Each row of a before or after table is a point. One or more steps were done to the points. Then noise was added and the rows were shuffled. The steps act on how far a point lies along the listed directions, d1 being the first. Write out the steps. A step turns or swaps two directions, mirrors them in a line or flattens them onto one, adds a multiple of one to another, or multiplies one. Angles are multiples of 10 degrees, from the lower direction toward the higher: turns from -170 to 170, lines from 10 to 170 but not 90. Use the fewest steps. Two steps may share a direction if one is a turn and the other turns, adds or multiplies; they go together, in the order done. Otherwise the lowest direction goes first.

Directions:
(1): [+0.41, -0.21, +0.02]
(2): [+0.20, +0.40, +0.09]
(3): [-0.06, -0.07, +0.45]
Before:
[[-0.48, -0.15, +0.17],
[-0.62, -0.26, +0.46],
[+0.04, +0.34, -0.19],
[+0.31, +0.13, +0.23],
[+0.18, +0.37, -0.26],
[+0.30, -0.26, -0.28],
[-0.54, -0.07, +0.25],
[-0.38, +0.01, +0.30],
[-0.24, +0.15, +0.19],
[+0.40, +0.20, -0.03],
[-0.03, +0.08, +0.23],
[-0.11, +0.01, +0.06],
[+0.03, +0.17, -0.30]]
After:
[[-0.11, +0.03, +0.02],
[+0.13, +0.27, -0.29],
[-0.54, -0.10, +0.51],
[+0.31, +0.20, +0.25],
[-0.50, +0.02, +0.26],
[-0.34, +0.09, +0.32],
[+0.41, +0.18, -0.03],
[+0.02, +0.06, -0.30],
[-0.21, +0.18, +0.18],
[-0.02, +0.14, +0.25],
[+0.25, -0.34, -0.31],
[-0.42, -0.07, +0.18],
[+0.00, +0.30, -0.21]]
Steps: add 0.3 times d3 to d2

Directions:
(1): [+0.23, +0.48, -0.13, -0.03, -0.35, +0.28, -0.13, -0.30, -0.15]
(2): [+0.22, +0.34, +0.26, +0.06, +0.39, -0.02, -0.26, +0.36, -0.22]
(3): [+0.25, +0.24, +0.26, -0.05, -0.07, -0.53, +0.25, -0.19, +0.24]
Before:
[[+0.09, +0.20, +0.24, +0.02, -0.10, -0.22, +0.11, -0.13, +0.13],
[-0.33, -0.15, -0.13, +0.01, +0.01, +0.20, +0.00, +0.02, +0.14],
[-0.29, -0.82, -0.01, +0.14, +0.75, +0.12, -0.13, +0.66, -0.14],
[-0.49, -0.82, -0.40, +0.05, +0.11, +0.17, -0.01, +0.22, +0.08],
[+0.23, +0.23, +0.25, -0.12, +0.00, -0.16, +0.24, -0.22, +0.21],
[-0.19, -0.34, -0.15, -0.10, -0.28, -0.01, +0.09, -0.31, +0.16],
[-0.23, -0.46, -0.27, +0.13, +0.15, -0.03, +0.17, +0.31, +0.06],
[-0.14, -0.29, -0.18, -0.01, -0.17, +0.42, +0.07, +0.13, -0.10],
[+0.22, +0.33, +0.10, -0.02, +0.09, -0.15, -0.11, +0.05, +0.08],
[+0.12, -0.14, -0.13, -0.28, -0.47, -0.12, +0.38, -0.46, +0.39],
[-0.28, -0.15, -0.37, +0.11, +0.08, +0.56, -0.30, +0.28, -0.17]]
After:
[[-0.08, -0.08, +0.25, +0.04, +0.10, -0.28, +0.13, +0.06, +0.18],
[+0.07, +0.05, -0.18, -0.03, -0.36, +0.41, +0.08, -0.07, -0.11],
[+0.13, +0.15, +0.14, -0.01, +0.25, -0.24, -0.07, +0.19, +0.13],
[-0.23, +0.06, -0.17, -0.02, -0.14, +0.29, -0.04, -0.09, +0.09],
[+0.03, -0.13, +0.29, -0.09, +0.25, -0.23, +0.27, +0.01, +0.25],
[-0.19, -0.25, -0.48, +0.12, -0.08, +0.38, -0.02, +0.18, -0.13],
[+0.08, +0.42, -0.35, +0.04, -0.28, +0.52, -0.29, -0.09, -0.19],
[-0.28, -0.35, -0.63, +0.01, -0.27, +0.64, -0.23, -0.07, -0.17],
[-0.05, -0.43, -0.08, -0.27, -0.27, -0.25, +0.43, -0.27, +0.46],
[-0.19, -0.32, -0.16, -0.11, -0.31, +0.02, +0.08, -0.33, +0.14],
[-0.10, -0.28, -0.37, +0.12, +0.28, +0.92, -0.49, +0.35, -0.54]]
Steps: turn d1 and d3 by 60 degrees

Directions:
(1): [-0.03, -0.44, +0.20, -0.15, -0.19, +0.28, +0.35, +0.53, +0.20, +0.14, -0.13, -0.17, -0.20, +0.24]
(2): [+0.27, +0.02, +0.09, -0.02, +0.25, -0.25, +0.60, +0.07, -0.45, +0.19, +0.35, -0.04, +0.20, +0.05]
(3): [+0.49, +0.28, +0.26, -0.41, +0.27, -0.26, -0.06, +0.11, +0.26, -0.18, -0.11, -0.01, -0.40, -0.02]
Before:
[[-0.20, +0.00, -0.15, +0.11, -0.16, +0.11, -0.17, -0.26, -0.17, +0.00, +0.07, +0.03, +0.32, +0.08],
[+0.16, +0.13, +0.23, -0.25, +0.29, -0.16, -0.10, +0.16, +0.31, -0.08, -0.29, +0.03, -0.55, +0.05],
[+0.49, +0.30, +0.08, +0.11, +0.28, -0.64, +0.84, -0.16, -0.69, +0.13, +0.57, +0.00, +0.43, +0.08],
[-0.50, -0.28, -0.32, +0.44, -0.16, +0.25, +0.02, -0.17, -0.21, +0.13, -0.01, -0.02, +0.16, +0.15],
[+0.18, +0.13, -0.04, -0.36, +0.11, +0.07, -0.55, -0.07, +0.28, -0.15, -0.14, +0.02, -0.13, -0.14],
[-0.09, -0.06, -0.26, +0.04, +0.09, -0.16, +0.19, -0.36, -0.47, +0.03, +0.22, +0.12, +0.34, +0.16],
[+0.14, +0.19, +0.03, +0.01, +0.32, -0.41, +0.14, -0.27, -0.34, +0.22, +0.28, +0.23, +0.15, -0.22],
[+0.29, +0.22, +0.27, -0.02, +0.46, -0.49, +0.35, -0.11, -0.41, +0.14, +0.24, +0.10, +0.18, -0.06]]
After:
[[+0.18, -0.03, +0.01, +0.07, +0.31, -0.21, +0.58, -0.02, -0.45, +0.18, +0.26, -0.05, +0.01, +0.19],
[-0.76, -0.17, -0.51, +0.76, -0.59, +0.25, -0.16, -0.43, -0.26, +0.06, +0.09, +0.08, +0.66, +0.03],
[-0.41, -0.02, -0.21, +0.30, -0.05, -0.04, -0.29, -0.41, -0.18, +0.17, +0.09, +0.28, +0.24, -0.24],
[-0.18, +0.02, +0.08, -0.07, +0.07, +0.08, -0.36, +0.06, +0.41, -0.11, -0.44, +0.04, -0.47, +0.04],
[-0.18, -0.09, -0.32, +0.11, +0.01, -0.09, +0.11, -0.36, -0.43, +0.03, +0.18, +0.12, +0.37, +0.15],
[-0.61, -0.10, -0.14, +0.47, -0.16, +0.14, -0.37, -0.32, -0.09, +0.10, -0.12, +0.16, +0.36, -0.09],
[+0.29, +0.17, +0.00, -0.41, +0.17, +0.00, -0.47, -0.07, +0.25, -0.16, -0.11, +0.01, -0.15, -0.13],
[+0.16, +0.14, +0.01, -0.08, +0.09, -0.17, +0.15, -0.18, -0.30, +0.01, +0.21, +0.00, +0.26, +0.07]]
Steps: mirror d2 and d3 in the line at 130 degrees

Directions:
(1): [+0.02, -0.22, +0.45, -0.15, +0.44, +0.19, -0.37, +0.04, +0.14, -0.32, -0.13, +0.28, +0.27, +0.33, -0.32, -0.23, +0.01, -0.02, -0.21, +0.34, +0.19, -0.04, +0.46, +0.28]
(2): [+0.01, +0.19, -0.29, +0.09, +0.23, -0.21, -0.25, -0.44, +0.36, +0.14, -0.01, -0.38, +0.33, +0.03, +0.34, +0.12, +0.33, -0.38, -0.15, -0.33, +0.29, +0.02, +0.23, +0.38]
(3): [-0.14, +0.14, +0.34, -0.02, -0.22, -0.17, -0.07, +0.13, -0.46, +0.11, +0.02, +0.08, -0.16, -0.49, +0.38, +0.10, +0.14, -0.31, -0.10, +0.19, +0.02, -0.01, +0.77, -0.15]
(4): [+0.71, -0.12, -0.21, +0.52, -0.20, +0.14, -0.06, +0.07, +0.02, -0.04, +0.29, +0.07, -0.34, -0.24, -0.33, -0.20, +0.21, -0.18, -0.13, +0.12, +0.50, -0.09, +0.02, +0.06]
(5): [+0.24, +0.23, +0.33, -0.03, +0.20, +0.46, +0.34, -0.24, -0.14, -0.37, -0.05, -0.56, -0.01, -0.07, -0.10, +0.15, -0.02, +0.19, -0.46, -0.33, +0.02, +0.02, +0.13, -0.38]
(6): [+0.26, +0.00, -0.03, -0.22, -0.06, +0.38, -0.31, -0.02, -0.21, -0.25, -0.59, +0.18, -0.22, -0.19, +0.11, +0.60, +0.22, -0.19, +0.05, +0.02, -0.15, -0.14, -0.33, +0.37]
Before:
[[-0.23, +0.16, -0.13, -0.12, -0.16, -0.21, -0.07, +0.11, -0.05, +0.11, -0.13, +0.01, +0.05, -0.11, +0.33, -0.03, +0.18, -0.25, +0.16, -0.04, +0.02, +0.01, +0.16, -0.08],
[+0.58, -0.29, -0.71, +0.31, +0.03, +0.16, -0.20, +0.07, +0.19, +0.12, +0.06, +0.32, -0.02, +0.24, -0.37, +0.01, -0.11, +0.01, +0.14, +0.13, +0.06, +0.03, -0.92, +0.37],
[+0.01, -0.11, +0.01, -0.05, +0.14, +0.22, -0.28, -0.06, -0.11, -0.23, -0.23, +0.47, -0.15, +0.07, -0.12, +0.00, +0.08, -0.29, -0.05, +0.17, +0.19, -0.09, +0.28, +0.57],
[+0.03, +0.50, +0.32, +0.13, -0.45, +0.12, +0.94, -0.07, -0.64, +0.06, +0.14, -0.53, -0.42, -0.76, +0.46, +0.25, -0.12, +0.10, -0.23, -0.56, -0.27, +0.12, +0.11, -0.83],
[+0.85, -0.24, +0.03, +0.21, -0.02, +0.47, +0.00, +0.15, -0.05, -0.31, -0.19, -0.06, -0.11, +0.17, -0.38, -0.02, +0.10, +0.07, -0.11, +0.11, +0.11, -0.18, -0.38, +0.09],
[+0.24, +0.25, -0.07, +0.28, -0.63, +0.09, +0.57, +0.17, -0.37, +0.01, +0.27, -0.38, -0.63, -0.63, -0.03, +0.20, -0.19, +0.20, -0.08, -0.19, -0.15, -0.11, -0.14, -0.93],
[-0.01, +0.08, -0.27, +0.23, -0.29, -0.40, -0.09, +0.19, -0.06, +0.42, +0.45, -0.09, +0.08, -0.32, +0.02, -0.27, +0.01, -0.23, -0.09, -0.05, +0.16, +0.00, +0.50, -0.18],
[-0.06, +0.09, -0.35, +0.03, +0.02, -0.08, -0.23, -0.03, +0.20, +0.18, +0.01, -0.11, +0.05, -0.08, +0.20, +0.13, +0.13, -0.27, +0.19, -0.16, +0.20, +0.10, -0.05, +0.22],
[+0.14, +0.17, -0.36, +0.07, -0.30, -0.28, -0.16, -0.26, +0.04, +0.49, -0.08, -0.14, -0.08, -0.42, +0.48, +0.07, +0.68, -0.57, -0.14, -0.04, +0.31, -0.09, +0.41, +0.24],
[+0.19, -0.07, -0.33, +0.20, -0.03, +0.21, -0.16, -0.06, +0.14, -0.10, -0.06, +0.15, +0.00, +0.29, -0.16, +0.08, +0.10, +0.08, +0.08, +0.00, +0.18, +0.07, -0.38, +0.25],
[+0.39, -0.10, -0.27, +0.07, +0.19, +0.30, -0.08, +0.08, +0.37, -0.24, -0.15, +0.19, -0.05, +0.22, -0.33, -0.23, +0.13, -0.02, +0.02, -0.09, +0.40, -0.04, -0.25, +0.13],
[-0.18, +0.21, -0.18, +0.22, -0.11, -0.18, +0.16, -0.26, +0.05, +0.47, +0.29, -0.45, +0.11, -0.14, +0.18, -0.05, +0.17, -0.16, -0.27, -0.27, +0.35, +0.09, +0.09, -0.13]]
After:
[[-0.06, +0.11, -0.14, -0.03, -0.20, -0.12, -0.19, +0.12, -0.09, +0.02, -0.17, +0.08, -0.01, -0.14, +0.25, +0.02, +0.24, -0.29, +0.12, -0.01, +0.13, -0.03, +0.16, +0.02],
[+0.23, +0.39, +0.29, +0.42, -0.42, +0.09, +0.96, -0.03, -0.53, +0.07, +0.43, -0.51, -0.46, -0.74, +0.24, -0.08, -0.13, +0.14, -0.33, -0.45, +0.00, +0.13, +0.29, -0.92],
[-0.23, -0.12, +0.09, -0.23, +0.11, +0.20, -0.10, +0.03, -0.24, -0.29, -0.31, +0.47, -0.14, +0.10, -0.03, +0.08, -0.01, -0.16, +0.08, +0.15, -0.07, -0.06, +0.14, +0.42],
[+0.27, -0.24, -0.73, +0.12, +0.01, +0.08, -0.09, +0.04, +0.12, +0.19, -0.01, +0.27, +0.07, +0.29, -0.21, +0.10, -0.20, +0.13, +0.19, +0.05, -0.23, +0.08, -0.99, +0.28],
[+0.03, -0.04, -0.25, +0.06, -0.08, +0.20, -0.06, -0.06, +0.08, -0.10, -0.11, +0.14, +0.00, +0.32, -0.11, +0.13, +0.03, +0.16, +0.11, +0.00, +0.00, +0.08, -0.46, +0.18],
[+0.05, -0.03, -0.21, -0.16, +0.17, +0.20, +0.03, +0.09, +0.30, -0.19, -0.30, +0.13, +0.00, +0.26, -0.15, -0.11, -0.01, +0.09, +0.12, -0.19, +0.12, +0.01, -0.34, +0.03],
[+0.13, +0.28, -0.10, +0.42, -0.59, -0.10, +0.67, +0.07, -0.21, +0.14, +0.51, -0.51, -0.49, -0.54, -0.04, -0.01, -0.28, +0.25, -0.11, -0.23, -0.05, -0.04, +0.03, -1.06],
[+0.03, +0.10, -0.32, -0.08, +0.01, +0.06, -0.32, +0.05, +0.10, +0.10, -0.19, +0.00, -0.04, -0.17, +0.18, +0.33, +0.17, -0.29, +0.22, -0.13, +0.14, +0.05, -0.19, +0.31],
[+0.29, -0.16, +0.12, -0.02, -0.01, +0.30, +0.26, +0.24, -0.13, -0.21, -0.14, -0.15, +0.04, +0.28, -0.23, -0.07, -0.23, +0.32, +0.03, +0.01, -0.27, -0.08, -0.43, -0.23],
[-0.04, +0.22, -0.18, +0.14, -0.09, -0.06, +0.01, -0.33, +0.02, +0.35, +0.06, -0.42, +0.05, -0.26, +0.18, +0.18, +0.33, -0.29, -0.26, -0.25, +0.34, +0.00, +0.03, +0.06],
[-0.10, +0.19, -0.35, +0.11, -0.21, -0.40, -0.23, +0.01, -0.05, +0.40, +0.23, -0.20, +0.17, -0.34, +0.27, +0.00, +0.14, -0.41, -0.11, -0.20, +0.09, -0.01, +0.45, +0.07],
[+0.13, +0.17, -0.31, -0.13, -0.36, -0.07, -0.22, -0.20, -0.18, +0.37, -0.44, +0.02, -0.20, -0.46, +0.57, +0.44, +0.70, -0.56, -0.07, +0.01, +0.08, -0.18, +0.15, +0.33]]
Steps: flatten d1 and d4 onto the line at 160 degrees; add -0.3 times d5 to d2; turn d2 and d6 by 40 degrees
